Each point is reached from the start by the listed moves, each made 0, 1 or 2 times, or once backwards (-1), plus a little noise. Say if it took an odd or an even number of moves. Then give how often each move was made.
In the rows, 128 means zero.

Moves:
(1): [170 124]
(2): [130 166]
Start: [117 100]
Points:
[200  95] -> even (2, 0)
[ 78 178] -> odd (-1, 2)
[203 168] -> even (2, 2)

Moves:
(1): [175 137 122 126 132 131 118 133 132]
(2): [125 175 123 129 119 140 127 135 128]
(3): [136 131 166 128 124 132 135 129 121]
(4): [121 137 131 162 132 117 127 112 131]
(5): [117 134 136 120 168 130 125 123 133]
(6): [125 127 121 140 130 159 127 129 129]
(7): [129 133 120 130 129 129 163 109 129]
(8): [127 124 131 140 130 125 147 167 129]
Start: [130 141 130 117 132 110 125 138 109]
Points:
[149 212  80 168 181 108 208 171 131] -> odd (1, 1, -1, 1, 1, 0, 2, 2)
[198 246 178 111  71 142 111 124  97] -> odd (1, 2, 2, 0, -1, 0, 0, -1)
[ 81 217 169 155 112 159 140 249 101] -> even (-1, 2, 1, 0, 0, 1, -1, 2)
[ 57 222  90 137 157 156 143 183 118] -> odd (-1, 2, -1, 0, 1, 1, 0, 1)

Moves:
(1): [162 129 129 130 128 135 125 124 134 135 121 123 129 130 131]
(2): [131 163 132 135 120 134 124 121 125 134 129 131 129 123 125]
(3): [129 126 167 127 131 120 123 117 131 121 138 127 126 129 119]
(4): [130 119 130 163 127 126 130 129 126 130 130 123 130 129 127]
(5): [126 139 130 131 165 129 128 125 129 125 132 119 132 125 130]
(6): [122 125 132 126 130 152 131 125 130 129 129 131 126 122 126]
(7): [137 130 131 124 124 125 168 131 128 133 133 130 131 120 126]
(8): [128 132 136 129 126 127 124 156 135 133 128 127 128 132 128]
(9): [120 127 123 132 122 121 130 123 166 131 128 119 123 123 136]
(10): [120 123 130 125 128 126 119 125 120 168 131 125 131 133 141]
(11): [136 126 121 127 128 131 123 127 128 126 153 128 129 123 133]
(12): [127 127 129 128 138 124 127 129 138 132 128 164 126 131 128]
(13): [130 124 128 121 122 124 125 125 137 123 131 128 164 129 125]
(14): [122 130 128 128 131 131 132 123 129 124 138 124 130 161 130]
Start: [143 124 140  97 137 130 119 105 135 138 110 130 137 117 136]
Points:
[150 105 231  98 178 167 139  60 117 148 222 119 221 162 126] -> odd (0, 0, 2, 1, 1, 2, 1, 0, -1, 1, 2, 0, 2, 2)
[153 234 154  70 188 122 138 146 119  94 189 132 191 126 122] -> even (-1, 2, 0, -1, 2, -1, 1, 2, -1, -1, 2, 0, 1, 1)
[199 199 217 104 188 118  77  36  86 163 153  81 191  76 124] -> odd (1, 2, 2, 0, 2, -1, 0, -1, -1, 1, 1, -1, 1, -1)
[169 149 141 175 216 195  87  48 159  94 147 141 181 129 125] -> odd (1, 1, 0, 2, 2, 2, -1, -1, 0, -1, 1, 1, 1, 1)
[146 127 247 127 142 141  89  91 201 238 104 190 163  88 137] -> even (1, 1, 2, 1, 0, 2, 0, 1, 1, 2, -1, 2, 1, -1)
[249 100 142 114  93 140 140 110 114 156 118 141 181  84 128] -> odd (2, 0, 0, 1, -1, 0, 1, 0, -1, 0, 1, 0, 1, -1)
[226  91 158 140 211 159 196  97 129 138 131 100 234 139 126] -> even (2, -1, 0, 2, 2, 1, 2, 0, -1, 0, 0, 0, 2, 1)
[211  46 147 145 116 142 185  80 135 241 112 156 149 119 159] -> odd (2, -1, 0, 2, -1, 1, 2, -1, 0, 2, 0, 1, 0, 0)

Moves:
(1): [151 134 126 128 134 139 125 124 128 124 129 128 137 135 124 134 117 129
 125 132 133 136 128 122 127 127]
(2): [121 153 135 122 132 137 133 115 138 140 127 125 128 125 132 122 134 131
 130 130 127 134 126 131 135 125]
(3): [130 139 151 139 128 145 133 132 128 118 131 121 129 126 118 137 134 126
 130 118 119 135 132 124 122 129]
(4): [127 135 114 151 141 126 128 125 130 121 130 133 116 127 118 130 131 132
 120 132 125 123 122 130 128 136]
(5): [130 126 130 124 145 136 130 133 126 131 134 130 133 126 133 126 133 130
 122 126 128 120 127 129 132 133]
(6): [120 120 120 127 122 150 129 134 118 129 129 130 117 127 137 135 125 133
 130 123 130 128 126 123 126 131]
(7): [125 124 122 126 129 131 146 130 124 128 125 134 132 126 124 133 124 127
 126 124 130 127 131 134 126 123]
(8): [125 138 127 128 139 139 122 148 127 135 126 125 123 126 121 135 118 134
 134 130 131 122 124 135 131 121]
(9): [130 118 124 126 126 136 131 134 161 133 116 119 130 127 121 140 135 127
 118 127 124 129 130 131 136 134]
(10): [128 122 132 134 129 132 127 129 126 146 130 124 131 134 133 125 135 126
 130 132 138 128 120 126 125 118]
(11): [127 129 126 127 118 127 134 143 137 126 159 130 143 126 132 118 130 126
 129 131 120 136 116 131 137 135]
(12): [123 131 146 129 121 134 119 129 135 123 120 159 121 128 138 126 124 135
 129 129 140 121 127 122 131 129]
(13): [123 127 125 137 123 128 119 133 123 127 124 125 144 125 131 129 126 119
 121 119 137 135 122 127 136 129]
(14): [124 137 125 134 124 133 138 124 127 137 127 127 122 157 131 121 120 126
 136 121 119 130 127 120 131 127]
(15): [139 138 120 135 129 123 128 134 126 130 120 120 122 124 152 133 122 130
 128 128 115 138 131 138 115 133]
(16): [130 130 124 125 130 122 130 129 125 132 134 141 134 131 131 147 129 132
 137 126 128 135 133 123 129 133]
(17): [135 134 124 124 126 126 129 134 124 124 125 129 126 132 127 124 151 130
 126 122 132 130 136 133 131 127]
(18): [121 135 131 127 115 128 139 132 127 120 129 118 132 124 141 131 134 151
 132 133 134 120 120 128 122 131]
(19): [125 124 127 133 131 127 130 126 134 126 121 135 137 126 132 126 126 127
 143 129 123 128 128 136 132 123]
(20): [123 127 130 126 131 131 133 131 130 120 127 123 131 133 132 133 132 124
 127 147 132 129 132 123 127 124]
(21): [132 129 132 129 130 128 130 125 138 112 138 123 123 127 142 124 120 126
 129 119 149 132 135 138 130 135]
(22): [123 128 124 127 131 125 130 132 125 130 133 130 127 131 127 122 128 145
 122 124 131 146 132 128 128 123]
(23): [129 138 121 136 122 132 121 134 131 136 127 132 146 121 134 128 127 128
 124 133 121 121 151 118 132 123]
(24): [124 128 132 129 124 133 116 125 126 130 130 133 132 138 128 127 129 126
 122 131 125 127 132 155 127 126]
Start: [121 118 130 136 120 118 122 122 124 141 133 122 144 127 117 124 125 122
 135 130 127 118 134 136 131 122]
Points:
[136 239 189 159  99 203 134 141 191 152 163  79 224 188 159 157  98  72
 127 104 126 174 175 187 168 132] -> odd (1, 2, 2, -1, 0, -1, 1, 1, 1, 0, 1, 0, 2, 2, 1, 1, 0, 0, -1, 1, 2, -1, 1, 2)
[154 188 179 133  73 176 110 235 188  86 187 146 214 116 188 145 106 177
 104 125 154 102 190 205 146 149] -> even (1, -1, 1, -1, 1, -1, 1, 2, 1, -1, 2, 2, 0, 0, 1, 0, 1, 2, -1, 0, 2, 0, 2, 2)
[119 102 132 139 109 138 108 142 169  93  63 163 146 107 233 168 163 139
 160 151 232  96 163 170 140 130] -> odd (0, 0, -1, 0, 0, 1, 0, 0, 1, 1, -1, 2, 1, -1, 1, 1, 2, 1, 2, 2, 2, -1, 0, 0)
[ 87 130  75 177  69  98 170 235 233  97 155 157 173  89 243 156 105 215
 142 170 156 140 173 142 145 151] -> even (-1, -1, -1, 1, -1, 0, 1, 1, 2, 0, 2, 2, 0, 0, 2, 1, 0, 2, 1, 2, 2, 2, 2, -1)
[130 194 168 177 156 249 122 150 104 186 179 129 108 176 141  82 181 148
  86  59 138 197  96 165 145 124] -> odd (1, 2, 2, 1, 2, 2, 0, 0, 0, 2, 1, 1, 1, 1, 1, -1, 2, -1, -1, -1, 0, 2, -1, 1)
